Rows are points. Two turns around zero, p and q, are shown by what they do to some points. Where does a point land after both, in the order given? Backwards means that the second turn is done in reverse. Each puzzle has new turns, and all numbers are rounded.

Turn p:
[6 47 52] => [-47 50 15]
[-52 -24 -56] => [10 -61 -50]
[-12 -38 -9] => [11 -38 9]
[18 -11 0] => [16 2 14]
[9 11 -7] => [7 12 -7]
[32 14 19] => [4 34 20]
Turn q:
[-24 -37 -52] => [55 27 -30]
[6 9 -19] => [15 6 15]
[-19 30 27] => [-40 16 9]
[36 -2 43] => [-28 -48 6]
Where do these land?
q, then p backwards: [-25 -2 -61] => [60 17 -22]
p, then q: [-13 14 45] => [-33 33 -16]
q, then p backwards: [36 -35 18] => [-33 -33 -26]
q, then p: [2 23 -2] => [-21 6 8]

Turn p:
[12 24 25 8 36 -23] => [-29 29 -24 -21 -9 -21]
[-46 -10 -34 6 43 -5] => [-15 -7 -46 19 -12 49]
[37 8 7 24 -22 5] => [19 12 24 -1 -20 -33]
[-52 18 -5 -20 19 30] => [4 20 -20 1 33 53]
[38 -5 -19 -1 -36 -36] => [-20 -22 44 14 -24 -29]
[-35 -28 3 11 -39 -4] => [17 -25 -2 44 27 -7]
[46 -8 24 -28 -1 32] => [23 -8 24 -56 5 -14]
Turn q:
[-29 -34 10 18 6 15] => [-16 -3 11 -24 -41 8]
[19 34 5 -15 -10 25] => [15 37 -10 5 22 -17]
[-24 24 -12 -1 -29 -65] => [53 -53 11 25 6 -2]
[-21 -31 2 -21 16 -13] => [-15 -33 -9 -28 -7 -3]
[-28 -20 19 30 -20 -25] => [22 -23 20 -8 -33 30]
[24 -45 23 -25 28 2] => [-39 -7 -24 -38 17 26]
[-20 76 0 18 -13 -4] => [50 19 44 25 13 -33]
[24 4 -14 -9 -7 46] => [-15 42 -26 10 -1 -14]
[55 -8 -33 6 27 19] => [-54 21 -16 34 22 6]
Where do these land?
p, then q: [5 -48 14 23 26 1] => [-16 -28 -39 33 -8 8]
q, then p: [-31 -44 -19 38 18 11] => [22 -15 12 40 51 -10]
q, then p: [39 27 -6 -7 8 11] => [-14 33 -26 -1 -20 12]
p, then q backwards: [25 -9 -13 37 35 -33] => [-27 -37 -35 -3 -15 32]
p, then q: [-8 -12 7 -11 6 24] => [-23 8 -15 -1 12 -5]
q, then p backwards: [23 44 19 0 30 -32] => [-22 7 20 -37 -47 15]
q, then p: [-6 -18 0 -17 -34 -15] => [14 -25 24 -2 -24 8]
q, then p: [-31 50 -21 -58 -36 6] => [-58 -22 19 -4 -59 -30]
p, then q backwards: [-16 10 20 -5 -53 27] => [13 59 12 6 3 -21]

Turn p:
[18 -1 4 0 -12 3 -41 -15 26 1 -1] => [10 -11 -41 -10 9 -7 -1 -14 14 -16 -17]
[-10 -4 9 -8 5 -12 -6 5 -22 9 6] => [0 16 16 -11 0 -11 -5 -3 13 11 1]
[-13 18 -1 12 -5 2 16 18 2 -17 -1] => [-9 11 5 5 11 13 14 15 -14 -6 18]
[23 7 -15 0 9 16 -39 -11 15 -3 -14] => [-17 -10 -37 5 -4 -1 0 -5 15 -17 -30]
[-9 -11 -3 0 -7 -9 8 6 -8 28 -5] => [4 -2 15 5 3 4 -20 -10 14 12 14]
[-4 0 10 0 6 14 -12 -16 1 23 -1] => [-11 -7 -11 -7 3 -8 -11 -21 0 15 -6]
[0 6 -6 -12 -10 -9 -1 -19 -7 19 7] => [1 -13 8 -7 -8 -7 4 -22 16 2 7]
[-7 -8 3 -1 -17 9 13 -1 -16 -2 -3] => [1 -1 3 -1 -13 -7 -7 7 -5 6 23]
[-21 -14 -11 -2 -7 1 3 -6 -6 12 15] => [10 -1 3 9 -4 -5 4 -7 10 26 14]
[2 4 4 -12 9 6 17 19 11 -19 -4] => [1 5 5 -7 -4 24 5 20 -17 -3 -6]
[18 3 4 12 14 -6 21 16 -1 -20 11] => [8 16 17 11 -1 5 7 10 -26 -17 -10]
[2 1 4 11 15 -16 20 3 6 -31 -8] => [4 -3 18 6 12 -1 11 28 -20 -13 -9]
Turn q:
[-6 -8 1 4 2 5 -7 -15 1 -7 2] => [2 -14 -11 1 -5 1 8 -4 -3 1 -6]
[-7 -15 9 0 12 -26 7 0 12 -11 8] => [12 6 -6 -7 -6 -18 21 19 2 -9 -6]
[0 10 10 -8 13 2 -10 -3 -11 -10 -8] => [13 -18 12 0 -1 1 2 -1 6 3 12]
[-5 7 -1 3 11 -18 -7 -1 7 51 6] => [-7 6 16 -18 31 3 0 12 -36 -9 -10]
[-4 -1 12 5 4 5 22 -1 10 18 -7] => [-3 19 5 -16 4 -2 11 -11 -10 13 -3]
[-4 -15 -15 -5 -23 6 -5 13 -56 -6 -5] => [26 6 -12 38 -1 36 -27 6 4 11 2]
[4 -2 5 -13 4 8 -6 6 3 0 11] => [-6 -8 1 -4 3 -4 -6 11 8 12 0]
[-3 0 -1 5 14 8 -8 14 15 -2 -15] => [-4 -4 8 -9 -19 -12 -7 -1 -12 3 11]
[25 3 2 8 10 -3 -2 -6 4 -1 5] => [-4 -5 -7 1 15 -18 2 -5 1 -4 14]
[-4 9 2 7 3 4 3 6 4 -10 11] => [-4 -1 8 8 -5 -13 2 -3 6 2 -8]
[-7 10 -16 -9 9 3 24 -3 -1 -5 -9] => [15 10 5 -15 -5 -1 -11 -18 11 -5 -9]
[-7 -6 -13 -3 11 7 1 -2 -8 -8 4] => [13 -8 -6 0 -5 -4 -12 -3 2 3 -10]
[15 3 -4 -12 6 6 -3 -6 14 2 -5] => [-9 -7 -4 -18 4 -4 -6 -3 6 -2 10]
[1 6 10 18 -76 -7 -10 -1 5 -12 2] => [-44 17 -9 42 -12 36 23 0 14 -18 3]
Where do these land?
q, then p: [1 1 -15 -7 -7 22 -1 3 9 2 17] => [-7 -9 -12 -1 15 2 -5 5 21 14 -1]
p, then q backwards: [-3 13 -1 -15 9 -2 15 -5 11 12 -24] => [-9 16 0 -17 -6 14 -22 -10 5 12 -1]
p, then q: [15 -25 2 -4 23 -5 -2 5 -15 13 -10] => [-13 -11 11 3 -9 14 11 7 -17 -9 27]
p, then q: [5 -20 4 4 -11 -7 -25 -12 -6 3 7] => [-6 1 -9 -9 6 -8 -1 8 -1 -32 10]
p, then q: [-11 13 3 -5 -3 11 1 4 -6 7 -3] => [-2 -5 7 -4 3 8 -1 2 1 5 -19]
q, then p: [8 15 15 44 -2 -6 11 -4 2 7 -15] => [-7 -6 28 1 2 -31 20 -10 -21 -1 11]
p, then q: [-5 -4 -12 29 -4 -6 -2 -7 -9 13 20] => [2 0 -3 7 17 -18 21 -12 -13 -17 -7]
p, then q: [-10 -2 -7 -13 -5 -6 0 8 2 -13 -27] => [-11 6 5 -3 -19 -9 -12 18 0 16 -1]
q, then p: [-4 9 -15 -13 -8 -5 -34 8 6 1 8] => [8 21 -20 -1 7 -3 -8 27 3 13 2]
p, then q: [5 -17 25 12 10 -3 16 6 9 11 19] => [13 -18 3 8 29 5 0 -7 -5 2 24]
q, then p: [5 12 -7 -17 -8 -1 16 3 -8 -15 -2] => [4 -10 -20 -6 10 10 9 -6 -8 -9 -11]
p, then q: [-8 4 8 -15 5 6 5 -8 5 -42 11] => [16 37 6 0 4 8 -18 3 17 8 5]

Turn p:
[-3 25 11 25 10 18 9 -19 -2 -25 -4 15 -20 -8] => [7 11 -16 10 -11 -31 6 -1 24 -17 -21 -11 13 -18]
[15 4 -23 -7 -18 -23 24 -10 11 23 29 -23 -2 -16] => [14 -13 -15 -28 -1 -10 19 -2 -36 -6 28 14 -21 2]
[-6 22 18 -20 -2 5 -18 5 22 14 27 14 14 -21] => [-14 -24 -12 11 -17 6 14 -10 2 30 -3 19 -17 -26]
[8 3 1 11 1 -18 3 4 2 3 -17 -9 -9 -19] => [6 7 -5 -4 -13 -3 -16 -5 -11 -16 -5 -4 -19 3]
[-20 -24 5 -16 -3 -6 -16 -6 8 -18 -22 -11 8 20] => [6 24 30 -9 10 26 0 0 18 14 -7 -2 -3 10]
[15 5 0 24 20 19 -1 2 -20 -16 -9 0 23 -22] => [2 2 -28 20 -10 4 -15 27 12 -20 -16 11 12 7]
[15 -13 -17 -4 -6 -2 -1 -12 1 1 -6 27 3 12] => [22 -2 15 20 7 -5 -3 -8 -3 2 15 7 14 7]
[-1 18 22 27 -23 -27 -12 -5 -20 -11 12 -22 14 -4] => [-13 0 -10 -41 -24 1 -14 -11 15 -19 -3 28 8 0]
[-1 -14 11 -12 2 2 -8 11 24 2 11 26 -28 -7] => [8 -22 8 15 11 0 -1 -20 9 12 3 -21 -19 -22]
[-7 -7 -9 25 16 8 -10 27 21 6 -15 12 25 -7] => [-10 -1 -16 35 9 22 -3 -14 1 -7 -21 7 -10 23]
[10 -5 2 -17 -11 15 -6 -15 17 17 -11 -12 2 23] => [6 11 18 -5 24 -6 0 2 -18 26 -9 14 2 -4]
[-17 -14 -3 -21 -16 -7 22 13 -22 7 -16 -4 -17 19] => [-15 17 18 -14 8 -6 -8 2 -5 10 28 -30 3 15]
[0 13 -12 7 23 -19 -17 12 -11 -6 -12 -4 -22 -2] => [-9 -3 20 6 -19 4 -3 2 -8 -32 -13 -16 -5 -2]
[-6 -13 -15 5 24 17 27 -14 -13 18 0 15 22 18] => [8 8 -18 19 12 9 14 8 -18 9 6 -11 40 18]
[13 0 3 2 8 10 -8 7 -2 9 16 -14 -6 -18] => [-5 -17 -13 -3 5 4 -5 14 -10 -8 -4 4 -10 -17]
[1 -3 20 -18 -3 8 11 12 -4 -22 -9 -14 -3 27] => [-6 1 17 -19 9 -10 -6 17 18 20 -11 -15 3 15]
[-16 4 -12 -13 -25 2 2 -12 -12 -2 26 3 -4 5] => [-9 0 5 -13 3 -7 22 -1 9 3 33 8 8 -12]
Turn q:
[20 10 -1 11 -13 -7 11 2 8 -12 -15 -9 -1 -1] => [-13 4 14 -12 0 0 -6 -4 -4 -2 -9 20 16 12]
[-33 0 -9 0 6 20 6 -1 -14 -13 12 -10 23 -12] => [8 -9 -15 13 -16 -13 5 32 -7 14 12 -18 11 10]
[-14 15 5 -14 4 -14 -14 0 -2 -13 -3 -1 29 -11] => [-12 -3 -17 6 3 -16 16 -3 -10 3 -14 -24 14 11]
[19 -41 -9 12 -25 -13 1 -12 -3 -11 19 17 -15 -5] => [28 19 6 -16 -12 40 20 -4 1 11 -6 18 2 -12]
[-19 9 -7 0 4 -12 1 -20 -7 -5 8 -21 -14 -9] => [-12 -13 7 -14 -13 11 7 11 1 5 8 -21 -10 18]
[19 14 35 -7 18 11 10 5 -12 -8 -11 0 -11 -8] => [-38 -1 -4 9 -12 -8 -16 -11 13 10 -2 10 1 -20]
[4 6 22 11 -14 -13 11 11 44 -5 4 14 -15 -10] => [-24 8 -16 -17 27 22 -2 1 -23 -5 -3 28 -4 -6]
[-9 5 -11 -4 4 7 16 -6 31 -6 -1 -3 -1 19] => [2 -11 -4 7 7 10 -13 -4 -21 -14 20 9 2 18]
[15 -13 -15 8 9 -7 15 11 -12 11 11 -8 12 11] => [23 -9 24 3 -8 -1 -13 2 -11 2 -11 -2 5 -14]
[-36 -6 -5 -9 10 10 -1 6 -5 17 -18 5 -12 -8] => [9 -24 -24 -6 1 -16 2 11 18 -9 13 -3 -19 1]
[8 -5 -13 -12 -8 -12 -1 -14 -14 1 11 16 29 -1] => [23 14 -4 -5 -10 -1 7 -15 -9 3 -8 -23 20 -4]
[19 -10 -12 -6 6 31 3 -2 22 71 -7 13 -15 -1] => [26 19 5 -14 5 -27 -25 -12 -3 -34 27 15 -45 -28]
[16 -17 62 -9 -5 3 1 0 -14 -8 -4 -19 -3 -8] => [-29 15 -14 15 -20 4 -13 -10 11 35 -32 15 -22 -6]
[-9 0 -14 -4 -20 1 -8 7 0 -11 12 -1 -14 11] => [8 6 1 5 5 23 5 15 11 -14 -1 -2 4 12]
[-13 17 -10 40 -4 -7 0 4 3 2 -8 15 -5 18] => [6 -11 14 -15 40 0 -3 8 8 9 15 5 15 6]
[18 3 -12 -3 12 -9 -55 2 -9 -13 -9 -1 4 8] => [-3 6 25 23 10 -11 41 -20 18 -9 -11 -10 3 4]
[-6 14 -7 -14 14 12 4 6 -14 2 0 -7 8 8] => [-1 -10 1 16 -8 -14 -13 4 6 -9 5 -17 7 0]
Where do these land?
q, then p: [-3 -10 6 12 -15 0 15 11 -35 3 -2 -15 -8 -6] => [-10 -2 12 13 10 0 -19 -15 -9 19 -4 9 -27 3]
p, then q: [1 -10 -12 4 -9 64 -2 4 4 12 1 -7 -3 -9] => [-7 -44 13 -7 15 -18 19 18 -9 -3 14 -6 4 -31]
q, then p: [5 -8 6 15 -7 4 -8 9 12 -5 -12 -8 -13 25] => [7 -8 1 19 6 -2 -3 -16 5 4 -20 -13 18 -7]
q, then p backwards: [-1 29 0 -14 30 -17 7 11 13 9 -4 -14 -8 -6] => [6 13 -3 10 4 -4 -9 35 -10 14 13 -7 -29 3]
q, then p: [4 4 5 -34 6 76 4 -4 14 -48 -15 -1 14 3] => [-16 -13 -16 1 2 -9 30 -51 28 -39 19 40 28 26]
q, then p: [2 15 2 2 -6 -10 -15 9 -29 2 32 23 -4 -8] => [-11 9 -26 -2 -6 2 7 22 -11 5 -20 6 -34 3]
p, then q: [-5 13 6 2 -12 9 -10 -33 13 8 -12 -9 11 14] => [-11 4 -14 -21 7 -22 -10 -20 3 -4 6 -13 15 -12]
q, then p backwards: [-14 -9 1 11 4 -12 -3 -24 7 6 3 -12 -3 -6] => [-3 -4 -1 -20 -4 -16 14 10 15 5 6 -11 3 1]
q, then p: [-5 7 8 7 -12 -17 -14 -3 15 4 -5 1 -9 -14] => [-3 8 8 5 -6 -4 16 10 -6 10 0 -26 1 1]
q, then p: [14 -2 -35 14 -5 -12 -4 -7 -11 5 3 -3 -4 -10] => [6 -10 -4 -16 -9 -12 -14 13 8 32 -1 -1 -7 5]
p, then q: [23 -11 15 9 16 -15 14 6 -1 6 -2 -8 2 -8] => [14 7 16 15 -12 -4 12 -9 19 -12 -12 5 -2 8]
p, then q backwards: [2 -3 -3 11 -6 -18 51 6 10 8 20 -3 2 -14] => [-39 -6 -7 -17 1 -4 2 -30 16 11 -16 10 14 -13]
p, then q: [0 -3 -2 -33 -8 -17 -13 -11 -20 -1 1 46 -3 15] => [3 41 -4 -4 10 3 -9 8 -26 35 -14 -7 -19 -8]
p, then q backwards: [-9 -5 -3 -11 -6 -3 -10 5 -14 -3 -8 9 6 -11] => [5 3 3 -1 2 18 4 -8 -5 -6 10 -4 -15 6]
p, then q: [-6 4 0 2 47 -11 11 6 15 -14 -13 -1 -9 9] => [-6 -7 16 2 -12 -12 -23 -2 11 6 -14 30 1 30]
q, then p: [0 -8 -3 -15 -11 -3 -14 9 1 4 24 -6 4 8] => [-7 7 -3 -1 4 -19 -10 14 3 -16 -18 0 -3 5]
q, then p: [-8 -5 9 16 -8 -19 -7 6 6 6 -10 6 24 19] => [14 3 8 10 -7 10 -10 7 -27 -2 -16 -7 18 5]
